Each row of a before or after table is a point. The points were changed in one or more steps. Then noise was added and the rows were shuffled. The steps act on columns, c1 being the first. What was done? A step turns or swaps two columns, mirrors them in a line or flattens them onto one, adds a multiple of one to another, or multiplies or shifts one. Angles are multiples of 10 degrees, from the lower column toward the higher: turns from -170 to 170, lines from 10 to 170 but not 90. Use the fewest steps. Two steps may share a column if one is a turn and the other turns, adds or multiplies; they go together, in the order done. Otherwise the lowest column goes first.

Before (14 x 2):
39; 9
46; -41
4; 30
71; 24
-56; -18
34; 30
68; 33
0; -20
-91; -11
-28; 33
24; -42
58; 7
-54; 35
-12; 51
After (14 x 2):
0; -39
-42; 18
-49; 3
3; -57
46; -36
9; 62
19; 4
-8; -77
-27; -49
-45; 51
-29; -14
-24; -75
-4; 96
52; -12
Steps: mirror c1 and c2 in the line at 140 degrees

Before (11 x 6):
-22; 60; -15; 26; 44; 8
74; -40; -48; 20; 20; -32
-33; -35; 1; 40; 47; 43
61; -50; -28; -36; -69; -92
-20; -15; -7; 36; 48; 11
-34; 17; 6; -32; 15; 2
5; -27; -6; -30; -8; 8
-40; -29; 39; 14; 9; -30
-39; -20; 18; 36; -5; -8
-14; -23; 24; 41; -12; 39
-2; -16; -73; -6; -32; -68
After (11 x 6):
18; -47; -43; -16; 3; 16
-70; -30; 40; -36; 32; -40
17; 37; -4; 9; -35; 7
-3; 26; 97; -53; 91; -12
3; 24; -6; -30; 8; -9
-12; -13; -6; 64; -48; -16
32; -40; 6; -12; -23; 21
25; -20; 24; -26; -33; 45
-8; -44; -44; -27; -56; -5
23; 0; 80; -17; 23; -59
-14; -36; -10; -7; -50; -9
Steps: turn c1 and c5 by 140 degrees; turn c2 and c4 by 80 degrees; turn c3 and c6 by 100 degrees

Before (13 x 11):
-42; 24; 48; 19; -64; 50; 14; 31; -6; -17; -45
-8; -6; 16; -30; 10; 51; -26; -5; -60; -70; 70
7; -6; 55; -13; 46; 70; 40; 60; -74; -57; 81
-50; -29; 21; 26; -35; 32; 54; -32; 7; 28; -32
-27; 14; 41; 1; -30; 23; 6; 11; 30; 49; 7
43; 6; 7; -4; 32; 63; -1; 17; -52; -43; -1
54; 15; 13; -6; 36; 40; 9; 7; -7; -92; 60
-55; 2; 29; 84; -36; 16; 8; -1; 34; -16; -36
-39; 11; -11; 30; -88; 22; 56; 15; 24; -4; -24
-4; 3; -26; 15; 7; -95; -5; 5; 3; -49; -37
-28; 61; -73; 62; 6; -73; -5; -16; -1; -9; -25
-39; 0; -81; 16; 34; -38; -20; 25; 35; -29; -25
21; -17; -49; 70; -31; -41; -28; 29; -9; -29; -8
After (13 x 11):
45; -24; -22; -23; -82; -15; 49; -2; -11; -3; -2
-32; -34; -20; 56; 54; 8; 22; 16; 68; -67; -2
47; 6; 24; -76; 24; 5; -13; 5; -19; -33; -1
-23; 10; -37; -75; -35; -7; -30; 8; 3; -34; 1
-53; 1; -3; 17; 41; 6; 14; 16; -16; -89; -1
-58; 2; 0; 8; 43; 4; 5; 8; 35; -44; -4
6; 3; -3; -34; -9; -4; -3; 11; -3; -50; -2
49; -54; -30; 2; -27; -7; 24; -8; 7; 32; 2
41; 11; -39; 31; -55; -10; 22; 6; 20; -22; 1
61; -11; -90; -15; -33; -3; 8; 2; -13; -18; -4
37; 11; -19; 33; -22; -1; 13; -9; -24; 44; -4
25; 48; -17; -91; -9; -6; 41; 3; 12; -9; 0
-18; 13; 17; 31; 18; 9; -29; 8; 59; -69; 0
Steps: turn c1 and c9 by -160 degrees; turn c2 and c7 by 40 degrees; turn c3 and c4 by 120 degrees; flatten c5 and c6 onto the line at 10 degrees; flatten c8 and c10 onto the line at 100 degrees; multiply c11 by 0
